Each row is a point. Before rounding, the points of a table are all equally far from one centre. They may lie mostly on one side of it. Where is the centre, to within rounding?

Points, 6 rows:
-57,-50
-18,-59
-13,-58
-16,-59
-76,22
20,-38
Centre: -25,-3

Points (18 x 11):
14,21,-56,87,26,30,-23,14,-16,-50,16
17,36,-54,74,32,-29,28,48,34,-14,61
23,37,-72,75,73,-12,-30,11,-8,-36,18
28,12,-111,43,27,39,-1,6,-16,12,-27
20,60,-34,52,62,17,-4,63,-34,-7,33
3,19,-32,48,60,-27,-56,-36,12,-51,17
-40,29,-62,60,76,-25,-4,19,-20,40,76
-5,70,-36,100,62,-36,8,-30,8,28,-3
8,27,-35,75,62,9,-11,29,13,-45,35
40,64,-12,69,20,22,-6,41,-40,-35,57
5,15,-65,107,26,21,-3,4,6,-35,53
7,55,-55,4,-34,0,5,2,-47,-32,-23
22,53,-25,96,83,-44,-4,-7,8,-6,51
44,26,-60,89,-17,1,19,6,32,-43,46
2,73,-55,81,26,-19,-29,27,21,29,98
11,5,-66,74,93,-17,33,3,-13,19,2
1,19,-31,69,27,3,-13,75,23,46,45
0,33,-49,121,62,12,-22,-26,-20,-2,27
Centre: 27,26,-34,27,12,-5,-4,-24,-11,29,40

Points (30 x 24):
45,-12,-58,-6,59,-13,18,4,-3,-10,-42,-23,-18,-5,-42,-49,37,8,15,30,-1,68,-17,35
-11,-17,-26,-10,69,46,-24,10,26,-26,-57,-57,29,21,12,-18,21,33,-19,1,-24,66,47,-32
4,-21,-11,-3,64,-2,-32,-18,7,-37,-42,-15,25,1,30,-3,-13,62,-7,17,42,106,29,3
23,-9,-5,23,73,48,-22,55,41,-12,-19,-8,78,37,-20,-13,36,-39,-33,-14,52,61,14,-13
26,16,-19,-10,117,40,11,9,31,-27,-35,-26,29,12,-24,5,25,2,3,3,19,97,16,11
-7,-23,-21,34,48,33,-17,-11,45,-86,-12,-38,39,-16,27,4,-5,-16,34,44,45,69,-3,-34
13,-57,-55,3,100,9,0,18,12,-27,-50,-75,13,19,18,12,16,11,28,19,33,35,19,9
-21,-35,-6,-9,61,33,6,18,20,-12,-75,-38,43,-41,30,11,17,11,-2,13,78,48,46,-27
34,-14,-9,0,49,26,-29,-16,17,-50,-84,-47,35,-9,-18,7,30,-14,13,-51,19,75,-16,-7
-11,-24,-30,-41,88,5,-17,-13,-22,-51,-54,-29,52,0,14,-2,-17,-2,0,-6,9,80,54,-1
-28,-27,-7,41,57,8,4,-2,33,-8,-20,-47,11,58,-10,-37,20,16,-4,10,44,-1,32,55
17,-30,-34,36,97,47,-3,-3,15,-44,-65,-33,11,2,10,-31,10,10,19,40,47,38,-30,56
-8,8,-19,36,60,-44,-36,-7,-15,-43,-51,-5,16,-22,17,0,29,38,15,7,7,71,26,-6
-25,23,-15,5,64,11,3,13,74,-47,-74,-10,11,44,34,-2,23,-25,-3,-25,12,49,10,-2
17,-68,-29,9,45,4,-29,31,32,-33,-45,2,23,10,44,-27,27,39,13,33,56,66,50,22
30,-28,-77,33,41,0,-20,1,63,0,-38,-4,60,9,2,-17,26,7,8,-25,-9,14,17,1
-5,-6,-23,-19,86,19,15,16,31,-54,-67,-40,6,24,-7,12,16,20,-20,-2,-21,90,9,-26
24,-24,-43,-5,80,13,26,-23,44,-22,-50,-14,-8,8,38,4,27,28,-3,26,34,50,48,-26
22,-30,-27,17,49,62,-31,-4,31,-38,-63,-47,47,27,-7,-14,21,-17,28,43,44,70,22,-23
44,-15,-39,-26,80,12,-3,-18,32,-33,3,-3,40,20,19,3,13,49,-3,-10,-22,66,9,-17
-12,-33,-22,-30,36,-19,-14,35,46,-70,-59,-69,15,-8,1,-8,40,-25,3,34,29,59,14,-14
33,-44,-4,-39,73,18,-63,-1,39,-54,-14,-29,29,29,50,-32,18,-14,-29,-8,28,27,34,-36
-5,-43,-21,28,41,43,-23,6,22,-40,-70,-29,54,8,6,35,24,21,10,20,35,82,35,-32
-5,-21,-37,34,73,19,-40,-12,23,-54,-62,-7,71,14,-19,-12,-10,13,-3,25,20,80,15,-37
29,-20,-40,48,41,40,-16,15,15,-13,-57,-38,72,26,21,18,37,-8,-7,12,38,34,0,-39
4,-1,-46,-2,75,-24,-31,12,-6,-57,-27,-54,35,43,19,-13,27,4,15,-14,-20,53,1,16
11,-3,-39,-12,70,32,1,23,30,-57,-36,-39,55,-6,5,-39,60,14,-34,-34,20,63,30,-20
13,-46,-57,-29,52,31,-1,18,59,-52,-37,-35,49,2,-7,-6,20,20,1,10,20,98,19,-35
19,13,-8,17,121,14,-36,24,30,-15,11,-24,34,42,-18,-12,27,-2,-9,10,-8,70,5,2
27,-49,-27,-7,61,7,-54,25,46,-61,-40,-60,25,5,-3,-21,37,24,17,10,-11,57,-27,23
Centre: -6,-21,-27,-4,36,33,-23,25,3,-26,-11,5,-10,-6,-11,-5,-7,-9,-10,-6,32,27,-3,0

Points, 31 rows:
15,-101,1,80,-89,13,10,1,-33,-4,27,0,-15,23,0,-51,-13,31,68,19,33,61,-19,-37
14,-37,18,47,-65,104,43,-47,-22,-2,6,-5,-25,-14,-3,-28,-14,37,-21,10,-43,57,60,-44
15,-43,14,32,-72,99,29,-44,-51,3,49,-20,12,-10,47,-39,-51,54,-12,-37,-41,14,14,-36
23,-73,44,74,-44,79,-4,-36,-49,9,56,-3,19,-7,-10,-66,-55,15,-35,-6,32,7,32,10
13,-49,23,61,-1,86,23,-39,-48,-30,42,-28,47,27,-9,-23,1,16,48,14,22,40,42,-6
33,-37,-6,69,-24,66,21,-94,-61,-23,56,-13,9,41,18,-10,3,8,-29,21,-22,46,-43,-50
66,-97,28,63,-30,13,10,36,-53,-7,-23,-15,-34,35,46,-53,-5,31,-8,-23,69,16,-43,-31
-4,-59,-27,64,-40,78,1,-6,-29,-24,63,-38,7,31,40,-53,36,60,-6,36,-21,34,60,-38
4,-60,2,113,-15,112,37,23,-22,-34,62,-10,26,39,52,-42,-10,4,4,31,-22,4,29,-56
11,-73,17,100,-48,74,-3,7,-45,3,30,-13,38,26,20,-101,-4,65,-57,6,0,41,-27,-27
29,-52,12,-3,-32,72,-11,-69,-27,-10,46,-2,-27,-37,26,-5,18,62,-30,6,-1,9,18,-18
30,-109,11,104,-14,86,56,-19,-39,17,15,17,40,-12,24,-45,2,42,2,-27,-8,42,-40,-51
66,-94,11,88,-37,18,45,1,-16,29,44,22,28,-18,42,-34,-16,98,-25,-37,-6,-1,-13,-19
50,-69,26,86,-41,100,18,-62,-48,2,-1,23,20,-6,38,3,-1,46,-21,31,-8,4,40,-40
35,-38,32,47,-28,82,65,9,-46,36,12,-44,14,24,21,-50,-20,76,19,32,38,52,20,-40
64,-62,12,93,-39,55,-15,-67,2,-8,63,-26,18,40,-5,-50,-1,14,12,-11,-15,66,2,-29
15,-57,-24,50,-70,91,22,-43,-51,5,26,67,-24,-20,0,-65,-23,65,-35,12,52,27,3,8
16,-76,12,91,-39,111,47,-39,-10,-16,38,-24,24,20,67,-44,4,25,2,7,-24,35,-28,-42
21,-83,10,68,-50,60,50,-16,-33,18,61,-67,28,45,6,-56,-6,42,16,41,3,-1,4,-33
51,-44,8,9,-14,81,39,-19,-31,23,66,-46,21,-13,0,-44,7,34,-20,9,42,-11,39,-4
45,-66,-47,86,5,52,18,-20,-31,0,13,-36,29,3,16,-56,-7,27,43,29,-30,91,15,-17
37,-44,38,100,-46,106,75,-23,-31,18,28,-20,3,28,37,-21,-13,43,13,32,31,50,21,-32
70,-66,-30,87,-49,67,13,23,-32,32,39,-21,6,43,30,-88,9,7,-5,2,71,20,36,-56
58,-41,31,60,-5,96,0,-30,-84,-12,58,1,6,-9,-29,-1,1,-1,37,0,31,16,-6,-28
22,-114,11,45,-59,76,-9,-62,-41,49,-4,-9,14,34,26,-18,10,25,12,0,3,37,13,-7
-7,-80,-26,84,-84,34,12,-39,-62,35,33,-27,6,9,24,-40,13,40,23,-17,-14,57,-43,0
-24,-62,-20,73,-57,102,64,-2,-25,-2,26,48,1,-15,20,-37,-23,37,7,11,-40,-16,57,12
30,-81,12,70,-79,25,-4,-68,-7,22,9,-25,21,-16,3,5,-3,8,12,36,6,40,11,-27
52,-105,-24,67,0,121,14,18,-39,16,49,8,2,-13,22,-50,-9,1,-5,14,-1,69,37,-10
42,-70,44,68,-51,81,32,-26,-38,9,68,-5,-8,-41,20,-58,6,59,-18,9,26,40,-9,-13
9,-43,-4,41,-77,38,-13,-22,-54,30,7,-13,16,6,39,-68,-6,45,30,30,-30,74,4,-70
Centre: 21,-35,-18,57,-22,42,14,10,-22,1,17,16,-10,25,12,-20,-18,22,-13,-6,3,17,-3,-27

Points (31 x 24):
-38,-2,-46,22,-40,37,-15,-2,-58,16,24,68,44,-20,-18,32,45,34,30,-43,-4,64,4,51
-38,-5,-15,35,-23,17,-56,1,-9,36,18,58,51,-13,-56,49,49,-8,44,6,-5,91,9,35
-31,-40,-7,27,17,15,-14,-21,-27,47,-15,62,101,-19,-21,27,61,-13,-4,-38,28,86,17,24
-6,-31,-42,33,-1,1,-42,-28,-34,23,17,54,65,-27,-30,44,36,4,66,0,-3,90,17,47
-12,-22,8,7,7,15,-47,-3,-1,12,-7,33,50,-28,-85,6,59,-13,46,-14,35,88,8,38
18,-17,-15,7,-28,40,-46,3,-26,21,-15,56,92,-33,-28,59,79,-42,13,4,23,58,-15,22
-46,-6,-2,20,-29,4,-61,-39,-13,39,7,40,75,-51,-4,-2,39,-14,17,-38,-20,81,-2,36
-4,-18,-58,9,26,1,-12,-1,-30,11,-23,58,86,-42,-39,14,53,11,34,-35,-3,84,22,19
-45,-32,11,49,-5,46,-70,-32,-20,37,7,62,76,-36,-17,31,29,-51,22,-33,9,42,55,46
-35,-54,-56,16,0,6,-37,0,-31,29,25,27,66,-21,-51,31,15,4,50,-12,0,73,-3,21
-45,-34,-4,38,-8,12,-42,-54,-56,41,-16,25,29,-46,-52,7,12,-24,40,16,8,53,11,60
-22,-60,-35,18,24,7,-29,-1,-26,17,5,38,72,-11,-19,-12,52,-2,11,-48,-35,71,7,13
-45,-46,-38,4,-28,-3,-21,-9,-63,22,10,56,53,-6,-44,10,42,-12,26,-50,-6,68,13,6
-21,-30,3,36,2,-20,-57,-39,-46,5,-15,62,80,-14,-34,27,17,7,51,-43,0,63,6,41
-16,-38,-72,15,-6,12,-20,-49,-24,70,-1,60,47,-23,-4,40,61,0,50,-33,-1,66,23,34
-35,-32,-5,4,-26,-19,-23,-34,-39,26,29,74,81,-24,-9,48,34,17,-9,-17,-5,72,15,76
-13,-26,-5,13,-19,17,-37,-30,-62,6,2,68,81,-17,-56,58,42,-19,17,-40,-8,63,19,42
-53,-33,-4,22,-9,-9,-47,-3,-19,58,7,79,79,-27,-24,34,53,1,44,-44,5,37,0,56
-17,-53,10,2,-37,43,-32,-21,-32,46,14,39,66,-33,-12,38,79,-12,23,-18,-19,74,4,59
-53,-3,10,-2,4,0,-14,-27,-36,20,-25,25,89,-11,-4,39,7,-13,3,-17,-2,97,1,53
-45,-34,4,35,-32,-23,-15,-6,-45,70,-5,60,46,-9,-40,48,52,8,55,-27,20,35,12,21
-34,-23,-23,31,16,16,-25,-42,-62,27,-1,58,65,-4,-4,38,19,4,39,1,-3,74,-8,-1
-20,-6,1,35,-10,23,-42,-20,-10,47,18,74,60,-53,-14,28,23,-2,71,-32,-7,70,7,35
-25,-39,-30,40,2,15,-21,-53,-12,25,-14,40,87,-19,-21,31,52,16,28,-24,-6,100,21,25
-3,-40,-15,27,-14,-8,-24,-24,-39,21,10,39,71,-39,5,23,48,19,52,-13,-8,79,-22,38
-15,-59,-18,-5,-23,18,-23,-30,-19,53,9,56,95,4,-33,17,56,6,41,-37,-25,76,5,43
-18,-35,-28,13,-31,-32,-42,0,16,37,22,58,91,14,-31,18,31,-23,23,-40,2,74,-10,22
-6,-43,2,6,-11,54,-53,-38,-39,73,9,48,89,-18,-48,50,9,7,51,-3,10,75,12,30
-53,-17,-13,12,19,17,-22,-36,-25,24,11,11,84,-42,-48,0,47,-7,34,-9,3,73,33,21
6,-7,-35,-13,-62,14,-42,-30,-37,11,-10,54,43,-22,-43,27,76,15,39,-27,10,103,11,34
-25,-28,-26,-27,-9,30,-1,-32,-28,13,-23,73,121,-29,-38,26,49,-23,26,-28,9,52,26,45
Centre: 6,-16,-16,-2,-23,20,-40,-1,-10,33,-25,37,42,-3,-6,7,15,12,2,0,20,24,44,35

Points (31 x 24):
22,50,-17,-78,10,30,-22,14,87,-56,36,10,-85,23,8,-34,-40,-11,32,22,29,-5,83,-51
62,28,-10,-75,-16,17,4,40,89,-18,-27,36,-2,-10,-26,-51,52,-41,30,-50,74,23,66,2
9,21,-38,-90,-8,35,-11,-56,26,-33,74,8,-81,-23,32,-10,-45,-65,69,-8,52,37,1,-15
34,50,29,-49,-40,-29,-56,-21,35,-80,66,-29,-31,17,20,-44,-2,-61,38,-32,41,12,2,13
8,27,39,-100,-35,18,3,-23,65,-39,32,65,-46,-12,38,27,-76,-41,7,27,47,13,12,-53
65,22,6,-53,23,8,-57,-21,88,-106,47,-21,-35,-18,-15,-20,-23,-46,19,-40,33,29,59,15
23,33,-8,-5,4,27,-68,-6,98,-36,23,37,-17,-54,-27,-8,-73,17,84,-11,25,-3,-37,-45
10,50,22,-51,-52,-8,-39,-26,40,-50,21,21,-53,-40,7,-37,-15,-56,76,-77,107,4,44,-23
39,42,0,-32,-54,16,-10,-42,48,-81,-4,34,-28,-7,-51,-16,-64,-59,91,12,57,-27,32,-3
21,22,15,-72,-28,10,-33,-18,101,-98,-35,13,-57,27,-9,-41,-74,-52,27,-36,43,-5,23,-18
67,35,4,-54,12,39,1,-6,-7,-98,-7,16,-84,-14,40,3,-67,-36,99,1,39,14,78,71
12,79,28,-84,-33,51,41,-38,54,-26,10,20,-81,-6,-1,31,-55,-62,99,1,0,-12,17,25
18,60,-8,-110,-16,-1,-38,-37,41,-80,-9,10,-36,-21,-42,2,-23,-37,49,-35,61,19,56,21
18,55,38,-75,-52,34,27,-34,46,-45,21,35,-44,-43,-39,-38,-21,-55,75,0,88,-23,59,-32
40,3,-17,-56,-56,27,-14,-60,47,-102,50,38,-43,32,12,-2,-17,-7,38,-18,31,-28,14,-35
13,56,30,-6,-62,22,-16,-21,79,-92,23,-16,-72,-3,10,-50,-23,-49,41,-37,15,11,41,-7
11,25,-4,-36,-76,-6,10,-40,64,-67,68,-8,-15,-8,10,-25,-47,-36,68,-37,68,-56,32,-22
5,45,4,-26,-15,27,9,44,120,-33,10,27,-52,-7,32,-1,-11,-98,36,-40,26,32,40,33
62,-7,-15,-23,-36,-8,37,1,75,-98,-22,37,-65,-11,31,3,-41,-39,30,23,28,1,75,31
44,49,3,-76,0,3,-26,-10,55,-95,47,79,-8,-15,6,11,-26,-58,95,-47,37,-1,31,19
18,51,-1,-21,-4,44,22,-28,39,-116,21,11,-28,-35,24,-9,-49,-66,49,21,23,-10,48,27
32,18,0,-60,-34,-34,-3,31,66,-14,-65,-27,-36,37,61,-38,7,-59,70,-15,49,15,-21,37
15,72,-19,-63,22,13,18,-19,55,-83,21,-5,-39,1,8,55,-50,-57,38,-2,48,-18,64,6
67,40,32,-60,4,-30,-8,-42,82,-110,43,70,-40,-24,-7,-17,-38,-24,63,-10,57,15,34,-14
35,42,3,-98,-15,68,-44,-26,78,-74,58,-3,-17,-2,15,-21,12,-42,46,-52,36,-20,49,13
54,48,24,-30,-9,73,-3,-38,50,-89,26,31,-69,-77,-7,-2,-14,-34,72,5,64,24,46,-14
19,2,27,-87,-4,2,-49,-24,29,-117,30,-7,-7,-11,13,21,-7,-15,45,7,18,12,54,-20
43,-8,22,-62,-34,24,-1,-68,76,-67,-14,16,-7,28,43,-3,2,-46,21,-30,111,-30,24,20
1,-13,17,-50,-53,-27,-38,8,48,-100,20,9,-92,-1,4,-10,-44,-35,67,-13,49,27,69,45
39,43,29,-61,-36,5,-49,-61,25,-63,57,-52,-25,-21,53,-20,-35,-9,59,13,50,21,52,-20
23,34,55,-76,9,-24,-58,8,27,-77,2,20,-40,5,-26,-16,-2,-71,76,-29,60,16,37,-57
Centre: 46,-3,37,-37,13,21,14,10,22,2,13,10,-35,-2,3,-19,-46,6,43,-37,37,2,15,15
